Rows are points. The points of each table are mixes of a few directions, plus a little noise. How many directions does each table use, and how many do they share? Where both have some left over, give the other angles between the two spaces (their principal angles), to ten degrees, smallest first.
In the rows, 128 means zero.

First, 6 rows:
[[115 134 134]
 [199 170 121]
 [ 69 108 139]
 [184 129 109]
 [110 109 126]
 [ 92 119 137]]
Second:
[[110 177  49]
 [128 129 127]
 [145  83 200]
 [136 106 163]
 [127 130 124]
 [129 125 134]
 [122 146  99]]
Directions: first 2, second 1, shared 0; angles 80

First (6 x 6):
[[130 145 137 179  92  94]
 [110  95 165 122 162 113]
 [149 201 102 134  72 138]
 [133 133 136 104 133 139]
 [158  59  94  90 138 164]
 [ 88 133 134 137 171 121]]
Second, 6 rows:
[[125 132  85 164 117 129]
 [124 133  69 176 114 129]
 [129 127 139 118 131 128]
 [137 118 244  33 156 127]
 [127 129 116 138 125 128]
 [128 128 115 139 125 128]]
Directions: first 4, second 1, shared 1

First (10 x 9):
[[116 176 138 114 142 151 124 109   7]
 [144 128 120 132 123 101 139 103 137]
 [135 124 136 109 119 125 108 177  92]
 [110 134 128 139 145 138 139 110 145]
 [126 117 113 143 146 100 148 133 162]
 [109 179 158 107 148 113 131  85  47]
 [125 111 116 142 128 150 130 139 163]
 [127 123 154 110 106 137 105 132 148]
 [127  99 119 139 127 128 129 156 189]
 [161  89  98 146  96 138 127 135 188]]
Second (10 x 9):
[[113 138 144 112 144 118 120 162  94]
 [109 141 149 108 149 115 118 172  85]
 [137 122 119 137 118 134 133 108 148]
 [155 110  99 155 100 146 142  67 188]
 [126 129 131 126 130 126 127 133 123]
 [123 131 133 123 133 125 125 139 117]
 [117 136 140 116 140 120 122 154 102]
 [133 124 122 134 122 132 131 116 140]
 [168 101  85 169  86 155 150  37 218]
 [100 147 158  99 158 109 113 192  64]]
Directions: first 5, second 1, shared 1

First, 11 rows:
[[131 126 115 135 129 132 119 137 131 126 133 119]
 [130 125 112 139 128 130 118 138 128 128 134 119]
 [ 99 114 124 180 117  87 159 106  69 161 112 162]
 [117 112  88 184 123 112 121 140  97 145 133 123]
 [157 140 124  82 139 170  93 155 186  95 147  90]
 [162 152 159  43 141 177 104 141 203  86 140 100]
 [ 85 128 202 133 113  66 213  52  55 169  80 216]
 [138 124  95 141 131 143 100 154 142 120 144 100]
 [120 134 163 109 126 117 154 103 120 133 113 154]
 [115 119 116 161 123 109 137 123  99 144 124 138]
 [154 135 109 102 137 165  89 160 177 100 149  87]]
Second:
[[135 150 142 122 172 110 162 142 125 145 113 121]
 [135  88 109 154  93 122  87 163 119  74 102 124]
 [ 88  97  65  91 146 188 136  46 139 184 137 125]
 [137 128 141 127 132 112 124 109 129 149 108 108]
 [140 158 127 143 144 122 127 135 137 160 159 104]
 [144 165 166 138 117 110 126 136 134 138 160 127]
 [127 147 128 128 152 127 152 159 125 119 140 140]
 [142 152 141 135 161 105 146 150 127 142 121 112]
 [118 154 112 119 155 149 149 118 137 163 169 129]
 [113  41 149 123   9 134  69 121 109   7  73 191]]
Directions: first 2, second 5, shared 1; angles 80

First, 10 rows:
[[ 86 107 223  45  59  75  78  90 196  78 249 135 161  41 183 123 153 201]
 [138 133 105 148 144 140 140 137 112 140 100 127 120 149 116 129 122 111]
 [128 128 128 129 128 128 128 128 128 128 128 128 128 128 128 128 128 127]
 [154 141  69 179 171 160 158 151  87 159  54 124 108 182  94 131 113  83]
 [127 128 128 128 127 128 127 128 128 128 129 128 128 127 128 128 128 128]
 [139 134 103 149 146 141 141 138 111 141  96 125 119 151 114 130 121 109]
 [122 125 142 115 118 120 121 122 139 121 146 130 133 115 137 127 132 139]
 [147 138  84 166 160 152 151 146  97 151  73 125 113 168 103 131 117  94]
 [111 120 166  95 100 108 108 113 155 108 176 131 141  93 149 126 138 157]
 [127 127 129 126 127 127 127 128 129 127 130 128 128 126 129 128 128 129]]
Second:
[[117 153 132 125 128 131 118  66 137 109 146 179 140 125 144 104 132 102]
 [122 108 154 105 108 111 119 151 143 124 154 102 131 103 135 140 133 164]
 [148 144  78 171 165 156 153 137  94 150  67 134 113 174 102 126 115  85]
 [152 126  83 166 159 151 154 173  93 159  66 102 108 169  97 142 115 107]
 [128 151 112 143 142 141 131  89 122 123 118 165 130 143 129 110 127  95]
 [137 149  96 156 152 148 140 110 109 136  94 152 122 158 116 117 121  89]
 [111 119 167  94 100 106 107 114 155 108 177 130 141  92 150 126 138 158]
 [118  95 169  92  96 101 114 166 151 122 168  85 133  90 140 148 136 185]
 [134 146 104 150 147 144 137 109 113 132 103 151 125 151 121 118 123  95]
 [113  89 184  78  85  92 107 165 162 116 187  81 137  76 147 149 139 200]]
Directions: first 1, second 2, shared 1

First (11 x 24):
[[125 148 118 138 125 150  88  69 183 143 153 156  87  96 149 153 162 157
  187 104 156 160  72 126]
 [128 128  93 139 135 135  79 104 142 141 148 166 113  90 134 114 129 148
  189  96 141 148  85 122]
 [ 85 154 176 151 138 133 124 116 181 119 156 135 124 112 154 119 181 139
  183 166 159 149  78 133]
 [122 131 121 120 127 133 140 125 124 120 116 119 150 149 128 109 121 127
  104 140 129 122 141 130]
 [141 129  81 118 109 135 144  92 131 151 102 125 120 172 143 132 125 136
   93 134 131 111 149 131]
 [ 72 148  82 150 133 136 115  85 165 140 133 158 158 153 171  39 156 156
  180 178 169 131  83 133]
 [143 123 144 109 130 132 142 145 106 106 117 107 149 132 107 137 104 115
   85 116 113 125 157 127]
 [183 139 151  94 125 167  88  85 154 108 146 124  81  67  97 231 120 139
  120  29 126 173 110 118]
 [109 117 164 146 139 102 145 185 105 121 132 122 145 124 122 105 129 110
  138 161 117 115 137 130]
 [165  86 120 126 109  79 186 204  48 159  87  97 117 179 107 151  91  89
   53 152  72  66 218 131]
 [138 107 163 116 139 109 158 199  71 100 114  98 165 132  94 119  90  95
   76 131  95 108 178 128]]
Second:
[[118 135 141 116 125 131 168 130 122 112 106  99 159 172 130 116 128 119
   75 163 128 112 159 134]
 [141 109 143 140  95  81 216 174  93 173  88  85  94 212 141 170 141  95
   52 199  94  60 208 140]
 [140 132 169 134 137 131 100 132 147 120 158 137  92  71 116 178 143 131
  170  91 129 158  95 122]
 [ 93 150  98  99 147 169 118  89 139  73 118 128 221 146 128  34 101 145
  102 129 159 148 118 129]
 [111 126  52 124 133 139 105  99 118 130 116 153 176 146 137  45 101 146
  137 126 142 125 120 126]
 [127 123 106 131 126 123 129 126 120 139 121 135 130 138 132 111 121 128
  130 132 126 120 133 127]
 [149 130 185 139 134 127  94 139 150 127 168 139  69  55 114 204 151 127
  183  83 124 160  91 122]
 [112 144 142 111 141 153 122 109 143  90 131 122 169 123 122 104 124 134
  116 122 142 150 116 128]
 [159 111 176 151 111  91 147 169 123 167 139 119  45 112 126 224 158 110
  141 130 101 112 141 129]
 [124 108  11 141 125 117  92 108  99 173 114 176 137 146 145  47  98 148
  166 124 133 106 121 124]
 [130 139 186 124 137 140 119 131 150 101 150 118 115  89 116 171 143 126
  139 107 132 158 108 127]]
Directions: first 5, second 3, shared 3

First, 9 rows:
[[163 152 133 136  75 133  68 173  93 122  49 138 173  97 105 132 131 187
  163  75 169 128 116 149 196 176 166  74 183 126  72 158]
 [106 129 124 140 115 131  89 136 142 131 105 148 157  63 110 111 133 141
  135  70 142 115 140 137 175 138 105 114 147 135  66 116]
 [159 129 120  94  98 151 112 129  80 123 148 133 118 155 173 157 126 178
  144 140 169 146 114 117 102 166 197 178 149 133 148 154]
 [109 136 117 126 128 127 154 131 138 113 159 110 129 138 112 152 155  80
  127 141 103 117 137 108 103  92 101 144 114 153 161 101]
 [ 85 120 125  97 168 161 197 106 124 125 222 127  76 193 121 126 153  88
  116 158 105 111 130  95  58  86 107 192  70 147 167  98]
 [116 109 147 162 164  48 135 125 162 107  83  89 100 105 101  94 101  65
  100 169 112 135 165 148 133  84  67 104  97 124 109 120]
 [118 117 105 115 129 150 139  93 145 143 191 139 130 122 181 155 132 123
  115 137 115 134 124 105  92 126 137 183 126 134 176 112]
 [161 150 139 160 116 120 118 151 141 143  61 125 174 125  97 128 124 137
  138 112 101 126 108 151 176 140 124  33 154 103 128 147]
 [136 109 142 125 158 132 139 104 125 147 134 140  94 151 153  96  96 152
  111 149 134 139 118 141 114 143 144 134 110  98 123 147]]
Second:
[[126 136 162 149 125 108 100 119 151 128  85 112 144 107 122 100 121 136
  125 141 100 145 118 137 170 142 100  88 136 109  91 150]
 [155 175 112 144 138 148 131 108 135  90  49  78 138 115 108 126 162 164
  164 125 103 161  66 128 157  87 135  63 135 149 121 111]
 [113 161 162  87 104 128  95 141 121 149 125 109 131 142 124  66 106 115
  153 134 132 147 100 125 101 164 104  98 127 121 107 152]
 [132  53  94 167 142  85 183 120 128 136 244 189 118 112 167 198 132  84
   66 127 166  79 246 140 103 122 139 249 141 122 168  95]
 [139 177 160 133 115 122 129 136 119 142 112 115 149 129  96  52 139 126
  156 104 137 137 116 150 133 156  93  62 154 111  77 132]
 [140 102  82 140 145 139 176 129 112 120 175 156 115 135 134 183 148 124
  114 109 153  99 163 128 108  98 161 181 128 146 167  94]
 [115  75  89 119 150 163 131 139 125 119 129 163 103 147 135 212 116 152
  104 130 120  99 126 105 139  97 181 176  91 143 173 128]
 [122 150 157 123 123 141 106 144 126 141  86 126 138 139  98  85 120 147
  144 116 115 130  97 135 156 150 114  70 127 112  89 152]
 [111 125 131  88 112 115 100 118 137 129 149 106 117 126 168 130 104 104
  128 164 127 151 120 105  85 135 125 167 116 139 157 136]]
Directions: first 6, second 5, shared 1; angles 30, 60, 70, 80

First, 9 rows:
[[ 81 197 108 178 107  74 218  87  47 160 157 130 156 237 217  76 139 142
  132 101 106 127  99 128 138 147 114 151 113 139  98 177]
 [168 134 139 117 118 142 108 114 158 113 118 131 127 112 109 171 151 114
  132 150 132 113 142 145 142 104 159  89 118 110 152  99]
 [130 110 131 119 135 138 111 141 140 124 123 127 122 106 111 131 120 128
  126 129 133 132 132 124 122 129 124 132 134 130 130 123]
 [157 179 131 143 101 116 153  84 123 126 132 134 143 171 155 157 168 116
  137 143 119 107 130 152 153 105 164  85 105 109 145 115]
 [145  92 136 104 140 153  86 151 164 114 115 127 114  75  86 147 119 123
  125 138 139 131 141 125 121 123 130 123 138 126 139 108]
 [142 155 129 136 114 121 142 105 124 127 130 131 136 151 143 142 148 122
  132 135 123 117 129 140 141 117 146 107 116 118 136 122]
 [ 54  29 117 106 183 144  91 218 123 140 125 116 100  57  87  52  43 157
  109  89 143 176 117  75  73 182  46 227 177 173  85 166]
 [148  71 139  94 149 164  66 166 178 110 109 126 107  50  67 151 110 123
  123 140 144 135 145 121 115 123 126 127 144 127 141 103]
 [127 185 122 156 104 100 177  86  94 139 141 132 147 195 178 125 155 126
  135 127 114 115 118 142 147 122 144 112 108 121 127 139]]
Second (8 x 32):
[[123  55 134  93 161 162  67 185 167 118 111 122 104  45  65 123  89 132
  117 127 145 148 138 108 102 140 102 155 156 140 125 117]
 [133 191 123 157 101  99 180  80  94 138 142 133 150 199 181 132 160 126
  136 130 112 112 119 144 152 117 149 104 106 117 129 137]
 [126 101 130 116 139 141 107 148 142 124 121 126 120  98 107 125 115 130
  124 127 135 135 132 122 118 132 121 137 137 132 128 125]
 [134 209 122 165  94  91 196  66  85 142 146 132 155 220 196 131 170 126
  140 129 109 107 116 150 156 115 156  99  98 115 129 139]
 [132 182 124 154 104 103 174  86  99 137 139 131 147 190 175 132 158 124
  136 128 115 114 119 143 147 119 145 109 107 119 129 136]
 [126  85 132 109 145 146  94 159 150 121 118 126 112  81  93 127 108 131
  121 127 138 139 135 115 113 135 115 143 144 134 127 122]
 [132 177 124 150 107 105 169  92 102 135 137 131 145 184 169 131 154 125
  134 128 116 115 121 141 146 119 145 110 110 119 129 135]
 [121  22 137  79 174 176  41 209 184 112 106 119  92   7  39 124  73 134
  114 127 153 156 143  98  90 144  93 165 166 145 126 113]]
Directions: first 2, second 1, shared 1

First (11 x 32):
[[104  89 140 115 166 158 209 140 158  98  97 162 119 117 179  61 193 118
  162 165  66 189 193 168  74 110  97 126 149 231 160 143]
 [142 148 147 114 126 110 110 123 123 149 137 103 145 150  99 111 136 110
  111 135 139 108 120 108 138 118 122 129 110  91  85 132]
 [161 131  84 157  90 124 125 100  98  81 142 119 147 131 179 191 138 233
  168  80 151 124 101 105 156 102 133 106 135 105 123 174]
 [119 139 151 131 127 100  75 145 137 175 130 122 114 144  68 138  69  66
   73 132 133 107 106 124 148 163 146 133 112  85 121  74]
 [129 126 123 127 147 128 115 126 133 142 138 105 115 106  79 125  96  90
  111 144 148 116 109 125 114 149 152 169 127 114 143 102]
 [156  94 130 155 140  85 140 122 148 107 118 105 135 161 125 118 140 138
  122 133  86 172 125 120 117 117 124 127 126 133 121 119]
 [117 112  83 168 103 159 153 122 131  89 123 161 135 104 197 182 114 187
  150  81 123 171 113 130 141 151 129 115 150 139 163 134]
 [120 169 143 117 112 137 104 127 128 169 142 119 162 136 105 126 112  88
   88 113 155 113 104  99 157 153 118 131 106  57  76 117]
 [121 128 114 106 178 154 116 123 132 155 151  86  91  56  28 108  74  45
  111 175 184  87 104 133  82 165 179 226 132 124 174  89]
 [137 123 136 113 127 130 161 124 119 102 118 138 138 145 175 102 192 171
  167 135 106 136 165 136 119  81 100  98 132 168 113 175]
 [103 149 157 105  93 125 100 156 102 141 112 188 106 158 174 145 142 161
  145 116 116  85 170 160 163  99 109  48 129 161 129 150]]
Second:
[[102 157 150  79 144 153 106 143 113 168 136 135 100 100  83 101 118  73
  124 163 166  63 147 148 117 129 140 147 125 140 139 124]
 [134 132 117 158  97 107  95 129 124 129 131 134 132 146 137 181  90 153
  111  91 130 130  99 115 165 145 137 104 124  89 124 112]
 [173  99  97 176 128  88 127 103 137  95 136  81 144 142 117 158 113 165
  124 108 120 166  84  97 128 130 146 150 127  92 124 120]
 [ 94 185 110  78 125 246 201 106 117 128 150 146 188  60 183  83 196 124
  163 119 186 124 144 110 115 131  88 159 130 119  87 193]
 [ 71 146 144  97 144 194 159 148 148 160 121 169 128  87 135  88 129  57
  113 145 132 137 155 150 110 166 112 145 134 152 141 110]
 [147  86 145 125 160  88 141 135 136 107 110 117  94 149 115  94 155 131
  148 170  84 138 163 154  91  91 131 125 136 194 156 129]
 [168 114 126 163 115  78 127 111 139 109 127  95 166 179 136 138 140 160
  113 105  98 171 101  93 146 117 116 114 114  84  82 129]
 [100 106 129 114 147 135 107 156 117 131 115 163  48  93 109 142  90 113
  148 160 130  86 158 185 105 130 164 131 152 207 218 105]
 [164 127 136 162  92  64  91 122 123 123 126 113 152 196 139 167 123 175
  109  91 105 139 102  99 175 112 120  78 110  75  82 129]]
Directions: first 6, second 6, shared 6

First, 10 rows:
[[130 135 113 130 124 101 140 141 130 138  88 131 158 120 165 139 109 113
   89 123 145 104 129 115  91  78 123  96 109 144 121  72]
 [161 167  98 150 111 109 155 129 100 163  94 125 182 134 176 122 132  83
   65 115 161 154  96 134  82  56 117  76  86 147 125 110]
 [149 116 112 152 191 119 168 166 131 229 163 184  52 144 161  76 131 162
   60  46 223 171 149  64  67 111 123 103 139 123 118 179]
 [157 157 102 148 121 113 154 132 107 165 107 132 162 135 168 117 132  96
   71 109 164 156 104 126  87  71 118  85  96 142 124 123]
 [106 104 158 112 133 158 100 113 141  91 173 120  85 128  71 130 141 160
  198 147  88 127 142 143 187 206 136 182 164 107 137 174]
 [ 97 104 160 104 119 154  91 107 144  66 154 109 106 121  69 146 133 151
  209 168  67 106 140 153 196 202 138 184 159 111 138 145]
 [105 123 152 105  95 148  90  99 134  51 131  92 148 118  80 158 132 125
  203 185  54 103 124 171 194 178 136 171 139 120 138 122]
 [143 138 112 140 139 114 149 142 121 167 119 143 130 132 158 115 126 122
   83 101 167 142 125 110  89  91 123  99 115 136 123 123]
 [102 105 140 111 131 122 113 133 148 100 118 126 119 116 118 146 110 145
  152 144 107  84 150 121 139 145 134 144 143 128 126  92]
 [128 132 134 126 116 139 119 116 124 109 134 116 136 130 112 133 137 122
  149 144 107 134 119 146 150 143 129 140 129 125 132 139]]
Second:
[[107 118 132 139 115 126 127 132 131 114 160 130 141 143 116 134 145 118
  128 157 127 137  94 130 133 140 129 170 134 169 117 120]
 [152 160  90 142 150 153 144 134 105 172  85 123 144 110 133 122 117 116
  132 100 146 137 182 127 100  94 144  84 111  61 112 107]
 [100  75 127 141  72 108  76  83 159  87 158 110 104 149  71 158 143 132
  189 127 125 109 121 110 145 218 134 189 153 133 154 143]
 [119 113 115 148 110 139 131 143 126 118 166 133 159 162 105 138 148 117
  147 143 137 148 112 142 113 129 142 175 138 162 109  97]
 [103 127  99 165 108 139 118 114 123 134 141 118 149 133  93 142 149 102
  153 149 140 138 124 115 122 157 146 173 128 125 108 109]
 [183 160 116 102 170 143 153 147 109 168  66 133 121 105 167 106  91 146
  110  70 135 125 196 141 103  64 128  32 111  54 136 127]
 [175 133 138 100 158 147 175 196 111 132 147 158 162 167 168 109 116 146
  101 108 132 157 132 180  94  36 128  98 130 165 113  92]
 [112  93 105 150  83 122  81  81 146 112 131 106 111 136  71 155 137 126
  194 110 135 111 154 106 131 205 143 163 143  90 147 134]
 [144  83 169  80 109  92  91 100 165  86 122 123  66 131 128 134 104 175
  149  86 108  89 139 126 155 172 107 105 149 118 188 178]
 [ 91 192 179 109 180 100 150 114 122 148  87 131  93  42 197  97 120 116
   22 194  99 106  63  91 186 115  85  86  94 152 125 190]
 [122 154 138 130 153 136 163 163 112 138 145 145 156 129 158 113 137 115
   81 165 126 150  90 142 126  80 122 133 118 178  98 112]]
Directions: first 3, second 4, shared 0; angles 40, 70, 90
